Every row gives one point. Before rounding, the points of a table are all equally far from one centre. They may lie mostly on one side of it. Where is the centre, to within rounding?

Points:
array([[ 13,  -7,  47],
       [-13, -22,  43],
       [  8, -25,  42],
       [ 54, -16, -25],
       [ 36,   8,  36],
       [ 28, -49,   3],
       [  9,  15,  46],
       [ 33, -33,  25]])
Centre: [  0,   1, -10]

Points:
array([[  4,  49, -64,  23,  17,  18, -41,   0,  22,  12,  11],
       [-11,  46, -56,  11,  -6,  30, -23,   1,  33,   7,  -1],
       [ -5,  17, -56,  29,   6,   8, -49, -11,  37,   6,  43],
       [ 24,  31, -69,  33,  26,  19, -37,   9,  12,  11,  21],
       [ -7,  45, -53,  46,  28,  13, -43, -24,  28,   1,  27],
       [ 13,  30, -63,  31,   9,  24, -39,  -7,   7,  23,  10],
       [  6,  34, -31,  -7,   2,  21, -48, -22,  16,  27,  21],
       [ 23,  20, -38,  12,  30,  33, -56, -16,  19,  28,  30],
       [-12,  26, -54,  24,  34,  36, -47, -13,  17,  14,  34],
       [  6,  12, -65,  12,   5,  24, -54,  -5,   2,   1,  23],
       [ -9,  33, -63,  21,  31,  23, -52, -17,  14,  -1,  28],
       [-19,  24, -53,  38,   0,  30, -26,  -1,  20,  21,   9],
       [ -5,  25, -53,  10,   3,  47, -40, -10,   2,  18,  16],
       [  1,  29, -62,  26,  21,  30, -48, -34,  23,   0,   5],
       [  1,  56, -52,  12,  -2,  31, -46, -22,   9,  -4,  16],
       [ 15,  43, -58,  18,  10,  29, -47, -22,  12,   7,  -2],
       [ 11,  19, -54,  29, -10,  17, -32,  10,  16,  20,  -4]])
Centre: [ 13,  21, -21,  20,  17,  23, -18,  -5,  22, -14,  20]

Points:
array([[ -5,   3,  27,  -6, -36,  -3, -23,  -7,  20, -78,  -7,  29,   9,
         -7, -23,  12, -17,  64, -15, -17,  -5,  32, -14,  -8],
       [-27,   5,  31, -25, -22,  -6,  -9, -26,  40, -53,  -2, -35, -30,
        -21,  -1,   8,   6,  69, -25, -28, -14,   2,  14,  -1],
       [ -5,  19,  42,   9, -32,  -6,   8, -15,   6, -68,  27,  -8, -21,
         11, -30, -18,  13,  59,   2,  -5,   9,  17,  17,  20],
       [ 22,  19,  33, -39, -43,   2, -12, -18,  15, -77, -32,  -9, -16,
        -10, -39,  25,   2,  49, -65, -10, -21,  32,  21,   4],
       [ -8,  25,  23, -31, -50,  12,   7, -23,  29, -69, -14, -12, -21,
          7, -14,  41,  33,  52, -32, -23, -18,  11,   4, -17],
       [-30,  36,  36,   0, -47,  13,  -6, -14,  34, -53,  -5, -12, -15,
          1, -10,  38,  -2,  54,  -5, -24,  -4,   4,  14,  14],
       [ -8,  17,  38,  -6, -48,   2, -26,  -9,  18, -58,  -9,  -9, -20,
        -25, -40,  35,  -9,  78, -54, -17, -10,   8,   7,  33],
       [-20,  18,  38,  -3, -26,  21,   5, -26,  24, -63,   3,  -9, -33,
        -27, -54,  31,   6,  62,  -3, -11, -10,  29,  24,  16],
       [  3,  39,  15, -48, -37,  12,   4,  -8,  21, -54, -15,   2, -32,
        -25, -38,  26,   9,  65, -21, -30, -14,  38,  13,  18],
       [ -7,  44,  31, -25, -42, -16,   3,  -7,  12, -52,  14,   7, -21,
        -14, -30,  44,  -2,  56,  -8,  13, -34,   8,  17,  10],
       [-32,  32,  22, -27,  -5,  -7,  11, -21,  11, -42,  -1,   3, -29,
         -4, -25,  32,  -5,  72, -20, -18, -15,  29,  28,  19],
       [ 14,  22,  23, -10, -38,   3,   1, -10,  29, -63,   8,  -7,  -9,
        -17, -24,  19,   0,  82, -44, -28, -14,  44,  26,  16],
       [ -8,   0,  20, -13, -42,  21, -23, -18,  31, -73, -20,   1,   3,
        -13, -51,  39, -21,  62, -14, -20, -17,  39,   3, -14],
       [ -4,   9,  33, -19, -33,  -1, -24, -15,  20, -53, -23, -16, -23,
          4, -36,  36,  -5,  95, -35,   2,  -4,  24,  23,  11],
       [-30,  18,  31,  -6, -30, -14,  -2, -26,  42, -50, -17,  14, -26,
         -2, -16,   6, -11,  85, -27, -13, -15,  12,  18,  16],
       [-25,  29,  20, -40, -38,  10,  -6, -14,  21, -66, -15,   0, -39,
        -11, -20,  30,  -4,  61, -22, -18,  -1,  18,   1,  13],
       [-13,  25,  36, -31, -37,  18,  -6, -51,  17, -53, -16, -14, -21,
        -24, -39,  22,  -1,  81, -15, -37,  -6,  18,   9,  22],
       [-15,  15,  25, -29, -32,  11,   0, -10,  30, -80,  -1,  -1, -32,
         -2, -25,  39,  -5,  58, -21, -30, -11,  17,   9,  28],
       [  9,  10,  46, -29, -34,  13,  -5, -33, -15, -62,   2,   0, -24,
          2, -19,  20, -13,  63, -45,   4,  -5,  29,  -5, -16],
       [-11,  25,  22, -34, -37,  12,   6, -33,  19, -55,   0,   5,  -8,
         14, -42,  28,  14,  81, -50, -37,   2,  -7, -12, -10],
       [ -4,  15,  14, -10, -28,  25,  36, -22,  12, -70,   1,   8, -20,
        -17, -37,  12,  27,  63, -25, -28, -22,  31,  20,  29],
       [-12,  22,  36, -20, -29,  -7,  -2, -28,  16, -81,   9,  -4,   4,
          9, -23,  19,  -9,  73, -36, -11,   6,  19,   4,  12],
       [-25,   6,  48, -28, -40,  17,  -7, -20,  10, -72,   3, -11, -10,
         10, -32,  19,  -3,  48, -21,  -6, -53,  32,  12,  -6],
       [ -2,   6,  36, -19, -38,   9,  20, -38,  25, -77,   1,   3, -28,
          3, -24,  31,  -6,  60, -39, -27, -21,  31,  -1,  19],
       [ -3,  17,  32,  10, -34, -12,  -1,  -5,  24, -81,  -6,  13, -18,
        -19,   1,   8, -17,  39, -29, -21,   2,  16,  15,  13],
       [  4,  27,  34,  -6, -24,  15,  12, -23,  17, -67,  16,   5,  16,
         -7, -50,  55,   0,  61, -35, -17,  -5,  25,  23,  11],
       [-24,  31,  42, -17, -15,  15, -12,   0,  18, -57,  -1, -15, -28,
          5, -29,   7,  26,  67, -30, -22,  -3,  20,  22,  12],
       [-29,  21,  28, -17, -40,  14,  15, -52,  33, -55,   2,   2, -10,
        -26, -36,  38,   9,  57, -14,   5, -11,  18, -15,   4]])
Centre: [  5, -16,  13, -21, -44,  -8,  -9, -25,  11, -16,  -2,   5,  -1,  -4, -43,
   9,  11,  25, -23, -17,  -6,   6,  21,  10]
